Each row is a point. Any point is a mix of the corners, with weights that add up to 1. It lies inside the corners' shape when no weight is negative. Say inside or outside, and name the corners with a negative weight.

Corners:
(1): [-17.6   9.9]
(2): [ 24.4 -41.7]
(3): [-6.1 20.8]
Points:
[-13.8  32.7] => outside (2)
[  6.2 -23.0] => outside (3)
[-15.4   8.1] => inside
[-6.2 17.4] => inside
[-3.0 -1.6] => inside
[-13.8   6.2] => inside
[-14.2   7.0] => inside
[-15.6   8.5] => inside

Corners:
(1): [  9.2   9.7  38.6 -94.9  16.1  -7.8  -2.0  32.1  15.0]
(2): [ -2.0 -15.5  -8.2   0.0  -8.9  14.5  52.5   5.4 -10.2]
(3): [ 10.6   7.3 -14.6   6.6  10.9   7.0 -11.8   9.7   6.1]
(4): [ -7.7  -8.0 -23.4  24.5  -3.4 -20.3  -0.9  28.3  14.2]
(5): [  2.2  12.4  43.6  16.0  -3.6 -21.2 -10.0   8.1   7.3]
(6): [  3.6 -14.3 -19.0  16.8  -6.5 -12.4  -5.4  -7.3  16.7]
(7): [ -9.7  18.5 -19.0  -4.1 -17.7   2.5  -5.2   8.3  11.9]
(8): [-11.8 -20.7  -8.8  14.9 -16.1  39.5  -6.4   6.4  19.1]
(9): [-23.6 -19.1  -2.8  22.4 -18.6  10.6  -2.3  -2.9 -15.3]
(10): [ 13.7  -0.3   3.8   4.3 -26.0 -19.8 -15.4  27.0  -4.9]
Points:
[ -8.0 -10.5   0.3   8.9 -15.5   4.1   2.2   6.9   3.6] => outside (3)
[ -0.3  -2.4  -3.9  23.2 -13.2  -6.0  -5.0   5.7   4.5] => outside (1)
[ -8.0 -15.0  -7.4  11.0 -12.8  23.9  -3.9   7.9  14.8] => inside
[  4.2   6.8  16.6  -3.7  -8.1 -14.6  -0.4   4.9  -1.5] => outside (4, 8)
[ -4.3  -3.0  -1.9  14.9  -5.4 -12.5  -1.1  17.4   8.5] => inside
[  0.2 -12.7 -31.2  17.5 -14.6   4.1  32.4   8.4 -13.4] => outside (1, 5, 8)
[ 5.1  0.1  2.3  5.5 -9.1 -3.9 -6.7 14.6  3.4] => inside
[ -4.0  -5.6   4.8  26.7 -20.0 -14.6  -3.8   9.3   3.1] => outside (1, 3)

Corners:
(1): [-10.9   8.8  18.2  -4.0  -9.1  15.8  -5.2 -35.3  23.0 -21.9 -20.0  -3.8
  32.6 -25.7   3.9   7.6  -1.4  11.5 -29.2  25.2]
(2): [-25.3  17.9  -3.1  19.8   9.7  11.9   5.4   2.0   7.5 -27.2   6.7  15.9
  40.1  21.0 -16.9  -7.1  11.3 -11.2  -9.9  14.0]
(3): [-39.8  18.4   1.1  -3.8   4.5  23.8  27.1  -5.3  -5.9 -22.7   1.5  15.7
 -15.4   2.8   9.5   6.4  29.8 -14.7  17.7  -9.8]
(4): [  0.4   6.2   2.6 -10.1  13.9  -4.4  -8.6  15.3   3.4  -6.4   4.8 -20.4
 -13.1 -17.7  36.1 -21.0  -7.1  22.9  22.5   6.2]
(5): [ -1.7  11.4  -2.2  -2.7  16.2  16.4   6.3 -31.2  -0.9  -8.4 -40.0 -14.2
   6.6   7.0   3.4  -1.3 -13.2  -0.7  -3.4  26.6]
(6): [-34.2 -19.3 -20.3  -5.7 -42.8  -1.4  43.9  41.0   5.5 -27.1  18.4   6.1
 -32.0  10.0   0.7  27.0 -11.6 -18.4  32.1  -1.7]
(7): [ -0.5  19.8   8.1   3.3  -6.9  10.5   9.7  -3.5  14.0  -9.0  -2.2  30.4
   9.2  18.1 -29.4  18.7  44.3 -17.7  30.5   2.3]
(8): [ 10.8 -34.8  13.4   2.6  24.6   9.4   8.6  18.2  12.8   1.1  -5.4 -21.0
 -12.1  -5.3  41.8   3.0  -8.6  -1.0  -4.6   1.7]
(9): [ 20.0   0.3   2.5  -9.4   0.3   0.1   9.7   3.2 -20.9   1.6  12.4  -9.6
 -10.2 -16.3  27.6  -4.8  -3.1 -18.5 -11.7   6.9]
(10): [-11.3 -14.0 -12.2  -8.4  -3.1  10.3   6.4   4.3 -14.1 -37.8   2.0  30.3
  10.1   0.6  -3.5   7.2   0.0 -35.6  35.6 -25.3]
(11): [-23.1  25.0  11.3  23.6  11.3  20.7 -27.5 -42.4  11.1  14.1 -14.3  -8.8
  34.3  -7.4 -19.0  -5.2   6.9  -4.4  -6.7   4.5]
(12): [-12.6  43.9  10.2  15.4  -5.9  12.9   2.0 -32.2  23.1 -10.4 -20.7  31.4
  19.7  18.3   7.5   5.5  -9.2  -7.9  -9.1   0.8]
(13): [-23.7 -21.1  -1.2 -31.7 -19.7  -8.5  24.1  16.8  -9.3 -18.7  -0.1 -22.8
  17.2  22.6  40.4  38.3  -5.7  -4.1  12.0  -2.8]
(14): [  1.0  33.3  20.5  16.3  -8.5  29.8 -18.7 -12.7   7.7 -15.9 -28.7 -11.8
  30.5   6.4 -18.2 -11.9   7.5   7.7 -23.7 -12.9]
(15): [-15.8  32.8 -22.9  -7.7  11.3  35.4  -7.3  -4.5  23.4 -15.6   2.0   5.1
  15.2   1.0  -0.9  14.2  18.7 -23.4   1.4  -4.0]
(16): [ 15.8 -36.4 -37.4 -13.0  24.7 -16.2  36.9  23.8  -9.0  11.4  -2.5  -7.7
 -14.7 -28.0  30.2  -7.3   5.6  18.6   9.9 -32.5]
(17): [  0.5 -14.5  13.7 -29.0  26.9   1.7  25.4  37.1  -8.0  20.9  -3.6  -7.8
  -3.5 -30.5  10.7  -6.0 -17.5   8.5   6.1  -2.7]
(18): [-23.4   0.5 -11.4  -8.9  -9.7 -31.7  54.9  25.2  14.2 -31.3  12.0 -13.6
  -9.2  -1.7   5.6  20.4   1.2 -42.1  28.8 -17.9]
(19): [ -3.8 -15.4   6.9 -17.2  29.3   0.3   9.5  -1.9  -7.7 -15.6  23.5 -15.3
 -19.1  -2.5   8.2   8.5 -19.2  24.2  -7.0 -16.5]
(20): [ 14.4  26.2  16.5  24.5  11.5  26.4  -1.7 -16.7  -3.3 -11.4  -4.5 -15.1
  33.4 -29.3  11.0  28.1 -16.4  22.2  -7.8  15.2]
(21): [-24.6  25.5   9.6   9.5   2.2   3.2 -32.8 -15.4  -4.4 -17.4 -31.1  -0.5
  17.5 -12.9   3.4  37.7  -9.5   8.7 -33.8  27.0]
Points:
[-21.9  19.8   8.3   4.4   6.2  24.8  -7.0  -7.8   2.9 -13.6  -9.1   5.0
  10.8  15.0  -3.3  11.0   3.6  -2.5   7.3   4.6] => outside (1, 9, 16, 18)
[ -8.1   5.0  -0.1  -2.0   3.3   7.0   8.9  -2.9   0.1 -13.7  -4.4   1.9
   4.5  -2.4   8.2   6.5  -1.1  -8.0   2.6  -0.8] => inside
[-12.5  12.6  -1.0  -1.4  -4.2   8.5  12.8   4.8   3.8  -8.5  -6.7  -5.8
   6.4  -4.0   2.4  11.1   7.3  -3.3   2.8   6.6] => outside (8, 10, 12, 19)
[-14.1  12.5   3.8  -0.8  -1.4   9.9   9.3  -4.4   4.5 -14.4  -7.2   0.5
   8.9   3.4   7.4   8.2   2.9  -6.0   1.5  -3.2] => inside
